Each row of a before or after table is a point. The points were changed in one or more steps. Then noise was added and the rows were shuffled. The steps act on columns, c1 being the first. Name the steps. A step turns or swaps two columns, mirrors them in a line or flattens them onto one, adds a multiple of one to another, or multiplies or shifts one. Angles are multiples of 10 degrees, from the lower column toward the higher: turns from -170 to 170, lines from 10 to 170 but not 90. Use the fewest steps. Two steps may share a column if one is a turn and the other turns, adds or multiplies; they go together, in the order done. Otherwise the lowest column goes first.

Before (10 x 2)
[[ 0.59  0.25]
 [ 0.52  0.45]
 [ 0.30 -0.44]
 [-0.26  0.08]
 [ 0.11  0.41]
 [ 0.40  0.07]
 [-0.30 -0.65]
 [ 0.31  0.14]
 [-0.06 -0.33]
 [ 0.78 -0.32]]
After (10 x 2)
[[-0.76  0.08]
 [ 0.41 -0.10]
 [ 0.10  0.80]
 [ 0.25  0.31]
 [ 0.31  0.20]
 [-0.23  0.48]
 [-0.29  0.12]
 [-0.09 -0.26]
 [ 0.52  0.41]
 [ 0.64  0.20]]
Steps: mirror c1 and c2 in the line at 30 degrees

Before (10 x 6)
[[ 0.32  0.41 -0.54 -0.26  0.66  0.22]
 [-0.96 -0.51  0.20 -0.10 -0.02 -0.08]
 [ 0.34 -0.24  0.20  0.77  0.01 -0.58]
 [ 0.24  0.28  0.30  0.61 -0.03 -0.28]
 [-0.07  0.15  0.00  0.24  0.11 -0.16]
 [-0.42  0.24  0.02 -0.21 -0.02  0.13]
 [-0.78 -0.24  0.20 -0.08 -0.51 -0.27]
 [ 0.27  0.11 -0.31  0.94 -0.11 -0.33]
 [ 0.07  0.41 -0.05  0.81  0.32 -0.59]
 [-0.65 -0.36  0.23  0.33 -0.03  0.26]]
After (10 x 6)
[[ 0.12  0.50 -0.61  0.39  0.38  0.13]
 [-0.61 -0.04  0.33  0.02 -0.33 -0.21]
 [-0.12 -0.60  0.19 -0.76 -0.32  0.24]
 [ 0.38 -0.19  0.26 -0.75 -0.77 -0.19]
 [-0.23 -0.02  0.01 -0.16 -0.18 -0.17]
 [-1.03 -0.29 -0.31 -0.08 -0.36 -0.44]
 [-0.91 -0.64  0.27  0.04 -0.33 -0.53]
 [-0.81  0.04 -0.01 -0.25 -0.01 -0.62]
 [ 0.32  0.47 -0.06 -0.37 -0.33  0.20]
 [ 0.42 -0.43  0.18 -0.88 -0.33 -0.06]]
Steps: add -0.5 times c4 to c2; turn c1 and c4 by 110 degrees; turn c3 and c6 by 10 degrees; shift c5 by -0.30

Before (13 x 9)
[[ 0.40  0.52  0.52  0.56  0.00 -0.39  0.02 -0.35 -0.30]
 [ 0.39  0.41  0.67  0.10 -0.26 -0.45 -0.78  0.02 -0.34]
 [ 0.26 -0.36  0.22 -0.46  0.40  0.43  0.26  0.48 -0.26]
 [-0.25  0.50  1.08  0.16 -0.23 -0.27 -0.40 -0.37 -0.31]
 [ 0.33  0.45  0.89  0.12 -0.40 -0.07  0.04 -0.20 -0.61]
 [-0.01  0.00  0.19  0.39 -0.41  0.28 -0.16 -0.22 -0.38]
 [ 0.33 -0.17 -0.18 -0.40  0.57 -0.05 -0.17 -0.08 -0.25]
 [ 0.30  0.05  0.87  0.30 -0.07  0.40 -0.23 -0.27  0.05]
 [ 0.24  0.41  0.39 -0.12 -0.29  0.18 -0.27 -0.08 -0.32]
 [ 0.24  0.76  0.59  0.21 -0.51  0.16 -0.17 -0.15  0.22]
 [ 0.06 -0.57 -0.33 -0.35  0.28 -0.36  0.36  0.34  0.09]
 [ 0.33  0.08 -0.58 -0.72 -0.41 -0.58  0.15 -1.20  0.41]
 [-0.15 -0.04 -0.54 -0.57  0.54  0.40  0.28  0.08  0.05]]
After (13 x 9)
[[ 0.32  0.12  0.46 -0.70 -0.33 -0.11  0.14 -1.34  0.43]
 [ 0.33 -0.22 -0.24 -0.43 -0.46 -0.05 -0.12 -0.08 -0.19]
 [ 0.03 -0.44 -0.03 -0.32 -0.36 -0.52  0.37  0.20  0.14]
 [ 0.34  0.60 -0.20  0.56  0.40 -0.19  0.08 -0.43 -0.33]
 [-0.13 -0.20 -0.11 -0.58 -0.77  0.35  0.27  0.18  0.07]
 [ 0.43  0.58 -0.07  0.17  0.73 -0.34 -0.79 -0.16 -0.34]
 [ 0.36 -0.06 -0.24  0.31  0.81  0.55 -0.16 -0.07  0.11]
 [ 0.33  0.46 -0.14  0.11  0.94  0.00  0.06 -0.20 -0.58]
 [-0.03 -0.13  0.21  0.38  0.46  0.31 -0.15 -0.11 -0.44]
 [ 0.19  0.29  0.10 -0.09  0.51  0.23 -0.27 -0.02 -0.31]
 [-0.33  0.51 -0.25  0.16  1.01 -0.13 -0.37 -0.42 -0.31]
 [ 0.20  0.72  0.12  0.22  0.74  0.18 -0.20 -0.04  0.21]
 [ 0.22 -0.39 -0.34 -0.44  0.02  0.28  0.24  0.62 -0.31]]
Steps: turn c6 and c8 by 20 degrees; add -0.3 times c6 to c2; turn c3 and c5 by 120 degrees; multiply c3 by 0.7

Before (14 x 14)
[[-0.35  0.24  0.17  0.13 -0.13 -0.14  0.77  0.56 -0.07 -0.11 -0.18 -0.21
   0.47  0.25]
 [ 0.11  0.18  0.25  0.30 -0.71  0.52 -0.40 -0.27 -0.18  0.42 -0.10 -0.03
  -0.34 -0.41]
 [-0.61  0.57 -0.23  0.18 -0.25 -0.03  0.45  0.40  0.18  0.05 -0.67  0.67
   0.43  0.31]
 [ 0.40 -0.51 -0.22 -0.09 -0.05  0.53 -0.34 -0.29  0.07  0.30  0.08  0.17
  -0.19 -0.42]
 [ 0.01 -0.45  0.26  0.87 -0.39  0.05 -0.19 -0.70 -0.19  0.28 -0.69  0.42
  -0.63  0.30]
 [-0.14 -0.26 -0.35  0.05 -0.52  0.71 -0.23  0.08  0.64 -0.28  0.10 -0.46
  -0.18 -0.43]
 [ 0.52 -0.19  0.01  0.72 -0.68 -0.13 -0.09 -0.28  0.19  0.98 -0.62  0.36
  -0.60  0.52]
 [-0.44  0.46 -0.25  0.16  0.13  0.15  0.04  0.32  0.32 -0.14  0.51  0.02
  -0.16  0.03]
 [-0.28  0.62 -0.46 -0.15 -0.22  0.06  0.40 -0.23  0.05 -0.18 -0.15 -0.22
   0.31  0.39]
 [-0.30  0.16 -0.29  0.25 -0.41 -0.14 -0.24  0.20  0.11 -0.22  0.22 -0.06
   0.69  0.07]
 [-0.69  0.25 -0.32  0.10 -0.33  0.35  0.34  0.49 -0.28  0.14 -0.12  0.10
   0.39  0.90]
 [-0.95  0.24 -0.58 -0.17 -0.40 -0.43  0.52  0.42 -0.14  0.03 -0.03  0.02
   0.17  0.07]
 [-0.59 -0.08  0.14 -0.35 -0.05  0.28 -0.46 -0.14  0.62  0.21  0.18 -0.43
   0.14 -0.30]
 [ 0.10 -0.34  0.40  0.57 -1.02 -0.12  0.57 -0.75  0.22  0.69 -0.21  1.24
  -0.53  0.66]]
After (14 x 14)
[[ 0.72  0.04  0.10 -0.26 -0.65 -0.78  0.34 -0.17 -0.19  0.05 -0.14 -0.19
  -0.36 -0.42]
 [-0.04 -0.54 -0.33  0.25 -0.26  0.24  0.03  0.37  0.16 -0.42 -0.64 -0.61
   0.39  0.08]
 [ 0.30  0.26  0.09  0.25 -0.14  0.53  0.05  0.51 -0.01 -0.51 -0.21 -0.26
   0.45  0.06]
 [ 1.04 -0.28 -0.32 -0.48 -0.02 -0.60  0.36 -0.28  0.12  0.09  0.10  0.48
  -0.15 -0.12]
 [-0.35 -0.04 -0.65  0.03 -0.39  0.51 -0.27  0.46 -0.19 -0.43  0.01 -0.22
   0.17  0.13]
 [-0.04  0.39 -0.09 -0.37 -0.04 -0.49  0.22 -0.14  0.70  0.10  0.24  0.13
   0.12  0.08]
 [-0.13 -0.05 -0.36  0.80 -0.35  0.00  0.38  0.45 -0.33 -0.34 -0.14 -0.24
   0.44  0.41]
 [ 1.10 -0.47 -0.07  0.69 -0.69 -0.73 -0.39 -0.22  0.20 -0.50 -0.52  0.08
  -0.54 -0.25]
 [ 0.75 -1.34  0.35  0.74 -1.02 -0.09 -0.24 -0.69  0.20 -0.84 -0.21  0.13
  -0.54 -0.01]
 [ 0.33  0.38 -0.49 -0.39 -0.54 -0.10  0.71  0.03  0.65  0.37  0.10  0.36
  -0.18 -0.29]
 [ 0.22  0.08 -0.40  0.24 -0.36  0.06 -0.14  0.21  0.15  0.32  0.18 -0.12
   0.66 -0.23]
 [ 0.41  0.28 -0.55  0.27 -0.18  0.44  0.19 -0.23  0.09 -0.21 -0.24 -0.53
   0.32  0.28]
 [ 0.16  0.09 -0.36  0.07  0.09 -0.02  0.12  0.21  0.31  0.08  0.48 -0.50
  -0.13 -0.07]
 [ 0.63 -0.57  0.19  0.60 -0.38 -0.29 -0.02 -0.68 -0.16  0.00 -0.60  0.48
  -0.67 -0.36]]
Steps: shift c1 by 0.60; mirror c2 and c12 in the line at 140 degrees; shift c3 by -0.10; multiply c4 by 0.7; turn c4 and c14 by -60 degrees; turn c7 and c10 by -130 degrees; turn c6 and c7 by 110 degrees

Before (13 x 24)
[[-0.01  0.14 -0.19 -0.22  0.19  0.28  0.04 -0.31  0.31  0.60 -0.02  0.27
   0.26  0.21  0.43 -0.39  0.38 -0.15 -0.16 -0.45  0.26  0.14 -0.72  0.19]
 [ 0.21 -0.03  0.02  0.21  0.47 -0.04  0.31  0.01 -0.19  0.05  0.06  0.54
   0.16  0.13  0.67  0.21 -0.22  0.08 -0.16 -0.03  0.77 -0.06 -0.49  0.17]
 [ 0.01  0.28  0.16 -0.06 -0.17  0.19  0.05  0.18  0.47  0.29 -0.03 -0.32
   1.35 -0.01  0.24  0.18 -0.28 -0.07  0.58 -0.52  0.06 -0.03 -0.21 -0.23]
 [ 0.62 -0.10  0.49  0.05 -0.29  0.44 -0.12 -0.11 -0.44  0.62  0.21  0.81
  -0.28 -0.11  0.07  0.95 -0.43  0.06 -0.33 -0.66 -0.10 -0.48  0.58  0.87]
 [ 0.18 -0.22 -0.14  0.00  0.73  0.04 -0.05 -0.27 -0.47  0.47  0.18  0.25
  -0.15  0.62  0.74  0.59  0.51  0.17 -0.03 -0.15  0.03  0.16 -0.16  0.63]
 [-0.27  0.12 -0.27 -0.40 -0.39  0.44  0.34  0.29  0.23  0.11  0.18 -0.57
   0.51 -0.73 -0.45  0.38 -0.52 -0.11  0.61 -0.64 -0.07 -0.29 -0.12 -0.17]
 [-0.02 -0.34 -0.19 -0.27  0.23 -0.13 -0.36 -0.18 -0.39  0.43 -0.17  0.36
   0.45  0.40  0.39  0.13  0.31 -0.18 -0.49  0.36  0.31 -0.13 -0.40  0.30]
 [-0.01 -0.37 -0.22 -0.19 -0.15 -0.57  0.20 -0.58  0.00  0.40  0.31  0.25
   0.34  0.51  0.63  0.05  0.19  0.34 -0.17 -0.17  0.52  0.19 -0.41  0.26]
 [ 0.03  0.64 -0.40 -0.20  0.11 -0.15  0.09 -0.07 -0.02  0.43  0.50  0.50
   0.39  0.59  0.46  0.16  0.29  0.17  0.02  0.35  0.26  0.00 -0.61  0.00]
 [ 0.25  0.10  0.04 -0.06 -0.52  0.67  0.26  0.55  0.70 -0.46  0.30 -0.23
   0.44 -0.08 -0.11  0.77 -0.06 -0.15  0.08 -0.74  0.10 -0.76  0.33 -0.27]
 [-0.26  0.25  0.51 -0.35 -0.29  0.89  0.64  0.46  0.27 -0.16  0.77 -0.14
   0.65 -0.33 -0.28  1.07 -0.52 -0.66 -0.17 -0.98 -0.12 -0.34  0.65 -0.34]
 [ 0.20  0.10 -0.32 -0.24  0.40  0.00  0.10 -0.39 -0.36  0.41 -0.50  0.86
   0.05  0.43  0.08  0.64  0.27  0.34 -0.47 -0.33  0.21  0.39  0.23  0.52]
 [ 0.77 -0.22  0.71 -0.69  0.19  0.24 -0.26  0.03 -0.44  0.10  0.28  0.62
  -0.21  0.06 -0.09  0.81 -0.17  0.33 -0.27 -0.69  0.10 -0.10  0.13  0.31]]
After (13 x 24)
[[-0.23  0.12  0.62  0.32 -0.38  0.44  0.34  0.27  0.23  0.18  0.20 -0.55
   0.00  0.67 -0.43  0.44 -0.41 -0.23  0.61 -0.64  0.40 -0.30 -0.03 -0.17]
 [ 0.20 -0.20 -0.07  0.07  0.71  0.03 -0.04 -0.27 -0.43 -0.65  0.24  0.24
  -0.27 -0.42  0.75  0.58  0.23  0.21 -0.04 -0.03 -0.39  0.24  0.07  0.62]
 [-0.02  0.09  0.44  0.29  0.14  0.19  0.02 -0.31  0.29 -0.64 -0.01  0.32
  -0.25 -0.02  0.40 -0.40  0.47 -0.24 -0.17 -0.43 -0.26  0.06  0.58  0.23]
 [ 0.27  0.15  0.14  0.16  0.40  0.01  0.06 -0.41 -0.38 -0.47 -0.49  0.85
  -0.12 -0.20  0.07  0.66  0.51  0.52 -0.43 -0.39 -0.06  0.35 -0.35  0.51]
 [ 0.55 -0.10 -0.53  0.64 -0.27  0.43 -0.16 -0.15 -0.43 -0.56  0.25  0.75
   0.52  0.31  0.08  0.99 -0.37  0.07 -0.39 -0.32  0.27 -0.49 -0.27  0.88]
 [-0.04  0.20  1.22  0.40 -0.14  0.15  0.05  0.19  0.49 -0.31  0.04 -0.30
   0.70  0.09  0.24  0.17 -0.02 -0.09  0.56 -0.32  0.31 -0.03  0.29 -0.28]
 [ 0.20 -0.08  0.27  0.12  0.47 -0.06  0.34 -0.04 -0.22 -0.05  0.07  0.58
  -0.19 -0.13  0.63  0.19  0.60  0.17 -0.22  0.20  0.44 -0.07  0.42  0.12]
 [ 0.00  0.64  0.72 -0.39  0.09 -0.14  0.08 -0.07  0.02 -0.56  0.53  0.47
  -0.39 -0.37  0.51  0.15  0.36  0.27  0.01  0.04 -0.17  0.00  0.35  0.01]
 [ 0.01 -0.40  0.55  0.07 -0.17 -0.60  0.22 -0.59  0.06 -0.49  0.36  0.21
  -0.25 -0.39  0.62  0.09  0.64  0.58 -0.15 -0.27  0.02  0.17  0.26  0.24]
 [ 0.77 -0.28 -0.48  0.28  0.15  0.27 -0.28  0.04 -0.44 -0.11  0.28  0.63
   0.41 -0.05 -0.11  0.82  0.01  0.54 -0.29 -0.94  0.16 -0.15  0.27  0.31]
 [ 0.27  0.13  0.26  0.62 -0.47  0.66  0.27  0.57  0.77  0.47  0.24 -0.19
   0.41 -0.07 -0.09  0.76 -0.24 -0.22  0.11 -0.46 -0.02 -0.81 -0.28 -0.27]
 [-0.29  0.29  0.19  0.59 -0.32  0.87  0.61  0.57  0.29  0.26  0.72 -0.10
   1.08  0.26 -0.26  0.99 -0.49 -1.02 -0.16 -0.76  0.35 -0.35 -0.29 -0.30]
 [ 0.01 -0.29  0.60 -0.42  0.19 -0.11 -0.31 -0.17 -0.41 -0.47 -0.18  0.31
  -0.07 -0.19  0.42  0.13  0.30 -0.28 -0.54 -0.03 -0.24 -0.10  0.24  0.32]]
Steps: turn c3 and c23 by 150 degrees; turn c3 and c13 by -60 degrees; turn c4 and c20 by 60 degrees; turn c10 and c14 by 160 degrees; add 0.5 times c22 to c21; turn c17 and c21 by -70 degrees; multiply c18 by 1.6
